Each point is reached from the start by the listed moves, each made once or not at all, plus a little noise. Is the number of moves made odd or even? Then give how often each move was made.
In the rows, 128 means zero.

Moves:
(1): [179 110 133 125 145]
(2): [147 207 138 114 132]
Start: [120 153 145 129 124]
Points:
[191 216 159 112 145] => even (1, 1)
[119 155 147 129 123] => even (0, 0)
[138 233 157 115 127] => odd (0, 1)

Moves:
(1): [177 130 124 121 128 121 139 143 139 128 144]
(2): [123 193 121 126 125 135 106 146 106 116 129]
(3): [137 136 212 136 146 125 117 123 121 129 149]
(4): [127 121 124 216 125 127 133 144 128 137 114]
(5): [115 137 105 129 224 109 116 117 136 131 126]
(6): [132 131 132 135 140 215 123 118 163 132 144]
(7): [115 158 131 124 132 135 211 120 125 157 133]
(8): [107 116 139 114 138 133 134 208 140 134 137]
(9): [111 149 138 134 119 105 130 123 188 119 121]
(10): [132 138 116 132 124 123 112 129 133 193 142]
(11): [111 125 117 145 122 106 131 117 126 105 210]
Start: [102 134 115 107  95 115 159 123 140 131 110]
Points:
[ 78 129 102 104 217 189 142 180 194 137 132] => odd (0, 0, 0, 0, 1, 1, 0, 1, 0, 0, 0)
[ 61 116 116 111  94  98 167 188 146 113 200] => even (0, 0, 0, 0, 0, 0, 0, 1, 0, 0, 1)
[146 181 105 113 111 197 234 125 179 231 160] => even (1, 0, 0, 0, 0, 1, 1, 0, 0, 1, 0)
[160 217 174 207 115 191 120 155 168 199 159] => even (1, 1, 1, 1, 0, 1, 0, 0, 0, 1, 0)
[ 53 235 107 216  80  81 235 132 174 132 166] => odd (0, 1, 0, 1, 0, 0, 1, 0, 1, 0, 1)

Moves:
(1): [170 140 126 121 134 123 132 136 139 120 111 145 137 121 120 142 132 141
 123 130 120 141 149 145 131 120 121]
(2): [128 176 131 131 139 118 137 106 123 135 119 130 141 120 133 111 141 130
 127 134 130 131 124 132 140 137 118]
(3): [130 113 182 137 127 120 123 129 129 145 126 130 128 124 122 114 117 132
 134 137 133 124 117 127 129 141 131]
(4): [127 128 115 169 130 120 120 140 137 125 127 121 134 122 121 121 134 128
 135 130 122 122 129 133 127 125 138]
(5): [125 115 131 123 166 133 128 131 130 136 125 127 119 120 129 136 121 122
 125 134 125 134 124 123 113 137 115]
(6): [132 146 134 118 117 185 129 118 119 117 129 103 137 122 109 129 141 130
 123 135 117 134 126 127 124 130 122]
(7): [131 114 129 128 129 125 165 129 131 116 127 134 126 129 131 130 127 129
 139 138 119 130 113 125 122 143 128]
(8): [121 140 131 119 124 124 141 157 134 118 127 117 126 119 131 128 118 128
 126 123 130 131 128 124 137 119 118]
(9): [101 131 123 126 133 125 135 114 162 139 136 131 134 121 114 125 121 145
 134 115 142 120 115 138 124 131 129]
(10): [134 124 111 121 124 137 136 139 125 177 138 128 133 134 145 137 115 141
 125 123 129 116 127 130 139 131 120]
(11): [136 135 133 138 137 130 124 132 135 115 172 140 122 135 126 118 126 128
 124 124 120 124 139 124 122 150 134]
(12): [104 140 123 127 128 142 119 139 128 128 113 174 130 133 130 118 119 138
 137 135 116 127 123 125 134 120 120]
(13): [128 117 124 122 131 121 130 132 120 125 139 128 163 132 129 127 133 126
 126 126 127 133 126 129 128 125 122]
(14): [124 127 130 133 127 132 124 131 137 127 126 125 130 161 128 133 135 130
 129 135 125 132 124 130 129 138 132]
(15): [133 129 131 130 119 138 123 128 141 125 127 128 130 119 160 132 133 136
 121 134 132 129 123 116 114 123 133]
(16): [108 146 143 131 129 111 115 116 121 136 137 129 134 115 123 177 119 143
 131 125 117 131 116 115 143 131 128]
(17): [119 126 141 137 118 127 134 136 123 133 124 130 109 120 133 138 181 136
 136 114 130 133 133 130 125 132 114]
(18): [118 124 133 127 130 119 127 128 116 127 126 124 130 126 131 124 128 160
 127 136 127 132 133 126 126 131 130]
(19): [130 136 122 128 134 131 115 121 130 132 136 118 122 128 146 123 125 130
 184 110 117 134 134 129 125 145 133]
(20): [131 122 124 112 118 126 129 137 140 128 142 122 118 123 118 121 144 125
 138 168 126 121 124 127 131 128 127]
(21): [136 134 126 134 136 139 126 125 117 121 131 136 137 129 132 130 126 139
 143 129 168 114 119 113 122 125 121]
(22): [125 118 117 143 117 134 131 123 130 132 132 125 118 127 121 116 129 122
 132 138 142 176 129 119 130 132 114]
(23): [118 132 137 125 121 133 136 119 128 128 123 130 142 136 130 131 122 123
 134 139 141 118 177 124 128 142 126]
(24): [121 141 132 131 128 128 123 129 117 129 130 133 127 122 130 128 130 128
 134 137 139 131 132 170 126 127 135]
Start: [112 136  98 118 126 118 144 121 109 125 133 151 163 112 131  88 123 155
 115 143 130 139 126 116 117 100 134]
Points:
[ 45 194  77 132 175 114 149 125 136 129 143 174 225  89 138  44 118 212
 216 191 165 120 139 103 114 133  96] => even (0, 1, 0, 1, 1, 0, 0, 1, 1, 0, 0, 1, 1, 0, 0, 0, 0, 1, 1, 1, 1, 0, 1, 0)
[124 211 153 125 115 150 197 153 136 102  95 179 197  81  92  52 139 179
 149 230 106 140 152 126 141 127 104] => even (1, 1, 1, 1, 0, 1, 1, 1, 0, 0, 0, 1, 0, 0, 0, 0, 0, 0, 0, 1, 0, 0, 1, 0)
[135 133 133 166 164 187 145 143 136 101 163 179 160 120 101  54 133 218
 215 229 112 189 117 103  91 172 106] => even (1, 0, 1, 1, 1, 1, 1, 0, 0, 0, 1, 1, 0, 1, 0, 0, 0, 1, 1, 1, 1, 1, 0, 0)
[100 226  70 106 169 206 159 124 148 171 118 174 193 117 140  83 107 217
 191 151 156 194 110 114 130 129  61] => even (1, 1, 0, 0, 1, 1, 0, 1, 1, 1, 0, 1, 0, 1, 0, 0, 0, 0, 1, 0, 1, 1, 0, 0)
[109 149 130 146 179 116 152 179 124 168 130 200 220 116 157 136  81 219
 209 155 112 142  86 102 129 136  98] => odd (1, 0, 1, 1, 1, 0, 1, 1, 0, 1, 0, 1, 1, 1, 0, 1, 0, 0, 1, 0, 1, 0, 0, 0)
[ 50 151 172 180 163 101 171 165 141 120 164 227 209 103 112 122 135 249
 178 181 165 186 146 134 106 160  86] => even (1, 0, 1, 1, 1, 0, 1, 1, 1, 0, 1, 1, 1, 1, 0, 1, 1, 1, 0, 0, 1, 1, 1, 1)

Moves:
(1): [143 114 147 128 124 114 141 116 130 113 139 147 120 134 129 131 110 130
 115 135 113 113 116 112 130]
(2): [137 123 137 116 133 107 131 137 117 142 131 134 130 125 140 127 146 126
 123 128 127 108 126 125 127]
(3): [126 123 147 123 120 139 131 124 129 117 140 131 146 143 127 125 139 147
 147 141 127 130 118 131 138]
(4): [126 135 136 126 133 123 110 137 128 136 127 127 147 124 131 119 130 128
 117 120 126 134 121 118 115]
(5): [140 138 132 103 133 109 134 130 124 143 133 142 116 131  99 124 126 137
 123 150 135 130 124 124 142]
(6): [121 162 158 131 133 139 145 141 135 148 134 111 128 120 140 132 143 153
 124 138 130 118 123 136 115]
(7): [161 107 135 115 125 112 120 105 138 129 117 132 131 153 129 144 111 131
 111 138 125 108 114 136 137]
(8): [121 118 109 127 144 153 144 114 133 148 132 116 145 125 115 109 129 136
 143 133 129 131 141 127 111]
(9): [122 123 124 117 129 138 115 129 136 129 135 127 112 128 129 137 129 139
 119 127 126 124 133 132 137]
(10): [121 115 130 137 126 131 139 142 123 146 132 117 129 135 129 132 129 128
 124 110 137 139 120 121 122]
(11): [141 124 133 123 134 105 135 140 126 117 114 155 115 124 138 122 116 143
 137 129 140 128 106 135 116]
(12): [115 131 124 125 137 121 127 145 126 139 143 142 129 152 126 136 138 120
 131 155 135 114 131 138 134]
(13): [127 143 121 135 129 136 138 138 112 132 142 130 137 117 141 128 138 130
 123 106 149 123 132 125 127]
(14): [123 131 120 149 133 133 128 125 107 132 123 118 125 137 130 114 135 143
 125 116 128 121 134 111 119]
(15): [141 103 135 117 108  94 135 148 134 112 139 124 105 131 109 116 143 126
 108 138 135 105 107 141 127]
(16): [122 123 142 135 123 124 125 133 119 129 137 131 127 112 122 143 129 136
 136 124 125 115 120 133 124]
(17): [124 122 135 132 121 135 125 115 127 118 114 142 129 144 134 124 118 126
 121 104 124 121 139 131 126]
(18): [114 116 116 130 124 135 128 117 129 113 111 112 137 125 140 115 103 123
 130 115 131 121 149 116 118]
(19): [126 126 122 113 134 119 137 120 132 109 125 137 129 140 125 131 123 126
 130 116 116 115 113 124 131]
(20): [105 116 105 134 108 150 132 107 128 130 118 137 138 125 147 122 118 131
 128 130 116 142 122 129 116]
(21): [124 131 131 146 145 145 128 135 122 133 123 117 136 116 145 131 128 131
 124 135 121 129 110 126 149]
(22): [109 122 133 134 138 119 120 112 138 122 124 130 130 129 126 118 122 127
 127 124 140 140 131 122 132]
(23): [134 120 132 132 124 131 121 133 131 121 113 127 144 123 121 151 132 137
 123 132 141 107 125 115 117]
(24): [128 135 125 137 125 107 134 142 138 139 130 127 138 122 126 137 122 152
 137 132 116 133 139 128 141]
Start: [101 133 108 126 137 116 123 143 110 150 122 126 103 105 141 118 130 131
 125 157 133 118 127  95 122]
Points:
[ 98 102 117 113 183  88 164 196  88 194 130 103 118 138 189  92 152 196
  74 143 165  15  67  84  88] => odd (0, 1, 0, 1, 0, 1, 1, 1, 1, 1, 1, 1, 1, 1, 1, 0, 0, 1, 1, 0, 1, 0, 0, 0)
[ 93  69 145 140 136  68 165 155  97 144 141 141 164 138 130  88 153 200
  98 101 149  44  98  34  93] => even (1, 1, 1, 1, 0, 0, 0, 1, 0, 1, 0, 0, 1, 1, 1, 0, 1, 0, 1, 0, 0, 1, 1, 1)
[ 89 119 172 162 162  83 193 230  87 171 167 134 159 110 146 128 165 249
 122 172 152  23  34  67  90] => even (1, 0, 1, 1, 0, 1, 0, 1, 0, 1, 1, 1, 1, 1, 1, 1, 0, 0, 1, 0, 1, 0, 1, 1)
